Rows are points. The points of each table are mixes of a few directions, plus a little noise. Count the directions of each table, and those that both share. Where both have some left over, give the other angles between the two spaces (their principal angles), to ten degrees, smallest first.

First:
| +0.19 | +0.41 | -0.55 |
| -0.20 | -0.42 | +0.58 |
| +0.20 | +0.42 | -0.58 |
| -0.03 | -0.07 | +0.08 |
| -0.18 | -0.38 | +0.51 |
| +0.01 | +0.03 | -0.04 |
Second (7 x 3):
| -0.02 | -0.05 | +0.07 |
| +0.70 | +0.04 | +0.43 |
| -0.34 | -0.35 | +0.34 |
| +0.36 | +0.12 | +0.06 |
| -0.14 | +0.39 | -0.78 |
| -0.15 | -0.21 | +0.24 |
| -0.41 | +0.03 | -0.36 |
Directions: first 1, second 2, shared 1

First, 10 rows:
| +0.14 | +0.58 | +0.29 | -0.02 | -0.20 | -0.19 | +0.39 | +0.02 |
| +0.03 | -0.91 | +0.33 | -0.28 | +0.56 | -0.15 | -0.53 | +0.09 |
| +0.24 | -0.80 | +0.45 | -0.07 | +0.25 | +0.29 | -0.33 | +0.14 |
| -0.35 | +0.21 | -0.14 | +0.08 | -0.28 | -0.02 | +0.00 | -0.38 |
| +0.14 | +0.07 | -0.13 | -0.10 | +0.25 | -0.20 | +0.06 | +0.26 |
| +0.10 | -0.40 | -0.02 | +0.14 | -0.09 | +0.47 | -0.14 | +0.05 |
| -0.13 | +0.25 | -0.53 | +0.18 | -0.18 | +0.16 | +0.09 | -0.03 |
| -0.28 | +1.08 | -0.02 | +0.01 | -0.40 | -0.49 | +0.48 | -0.35 |
| +0.27 | -0.84 | +0.17 | -0.01 | +0.26 | +0.40 | -0.34 | +0.27 |
| -0.17 | +0.73 | -0.42 | +0.06 | -0.18 | -0.26 | +0.32 | -0.06 |
Second:
| +0.24 | +0.02 | -0.03 | +0.11 | +0.10 | +0.07 | -0.26 | -0.16 |
| +0.11 | +0.12 | +0.14 | -0.15 | +0.03 | +0.54 | -0.46 | +0.18 |
| +0.09 | +1.17 | -0.45 | +0.56 | -0.30 | -0.67 | -0.39 | +0.35 |
| -0.10 | -0.44 | +0.23 | -0.70 | -0.03 | +0.38 | -0.10 | -0.05 |
| +0.21 | +0.09 | -0.01 | +0.47 | +0.19 | +0.15 | -0.08 | -0.03 |
| -0.16 | +0.48 | +0.10 | -0.08 | -0.14 | +0.36 | -0.25 | +0.54 |
| +0.10 | +0.17 | -0.19 | -0.18 | -0.15 | -0.35 | -0.27 | -0.14 |
| -0.29 | -0.79 | +0.26 | -0.09 | +0.20 | +0.19 | +0.79 | -0.15 |
| -0.34 | -0.57 | +0.03 | -0.13 | +0.00 | -0.38 | +0.84 | -0.20 |
| +0.14 | -0.24 | -0.11 | +0.20 | +0.11 | -0.31 | +0.18 | -0.36 |
Directions: first 4, second 4, shared 0; angles 30, 50, 80, 90

First, 8 rows:
| +0.14 | +0.05 | +0.17 | +0.00 | -0.32 | -0.38 | -0.01 | +0.03 | +0.44 | +0.13 | +0.07 | -0.56 |
| -0.17 | -0.53 | -0.24 | -0.06 | +0.07 | -0.25 | -0.10 | -0.04 | -0.28 | +0.16 | +0.40 | +0.18 |
| +0.07 | +0.28 | +0.09 | +0.07 | -0.23 | -0.08 | +0.07 | +0.07 | +0.36 | +0.26 | -0.25 | -0.36 |
| -0.06 | +0.06 | +0.14 | +0.18 | -0.01 | +0.33 | +0.25 | +0.38 | +0.21 | +0.16 | -0.59 | +0.02 |
| -0.10 | +0.12 | -0.40 | -0.04 | -0.16 | -0.36 | -0.17 | -0.28 | -0.07 | +0.66 | +0.22 | -0.15 |
| -0.05 | -0.81 | +0.36 | +0.06 | +0.14 | +0.08 | +0.18 | +0.50 | +0.05 | -0.52 | +0.03 | +0.14 |
| +0.35 | -0.06 | +0.53 | -0.19 | +0.19 | +0.08 | -0.07 | -0.12 | -0.04 | -1.32 | +0.43 | +0.04 |
| -0.18 | +0.90 | -0.67 | -0.01 | +0.33 | +0.58 | -0.13 | -0.54 | -0.69 | +0.48 | -0.29 | +0.69 |
Second (10 x 12):
| +0.11 | +0.38 | +0.11 | -0.07 | -0.31 | -0.35 | +0.01 | -0.08 | +0.20 | -0.22 | +0.14 | -0.21 |
| -0.20 | +0.38 | -0.34 | -0.05 | -0.17 | -0.23 | +0.01 | -0.13 | -0.29 | +0.10 | +0.13 | +0.34 |
| -0.09 | +0.17 | -0.14 | -0.09 | -0.34 | -0.53 | -0.01 | -0.05 | -0.01 | +0.02 | +0.30 | +0.00 |
| -0.01 | +0.11 | +0.09 | +0.20 | +0.55 | +1.07 | +0.17 | +0.20 | -0.15 | +0.00 | -0.81 | +0.40 |
| +0.00 | -1.33 | +0.40 | +0.32 | +0.76 | +1.06 | +0.17 | +0.65 | +0.17 | +0.25 | -0.74 | -0.02 |
| +0.02 | -0.03 | -0.03 | -0.10 | -0.32 | -0.59 | -0.08 | -0.09 | +0.10 | -0.01 | +0.44 | -0.21 |
| +0.13 | +0.50 | -0.13 | -0.05 | +0.26 | +0.34 | -0.14 | -0.40 | -0.23 | -0.11 | -0.05 | +0.14 |
| +0.05 | +0.11 | +0.15 | -0.04 | -0.41 | -0.50 | +0.06 | +0.13 | +0.30 | -0.14 | +0.18 | -0.31 |
| -0.17 | -0.31 | -0.02 | -0.05 | -0.55 | -0.89 | +0.07 | +0.23 | +0.21 | +0.10 | +0.44 | -0.23 |
| +0.17 | +0.02 | -0.10 | -0.04 | +0.56 | +0.60 | -0.26 | -0.42 | -0.28 | +0.02 | -0.04 | +0.11 |
Directions: first 4, second 4, shared 3; angles 70
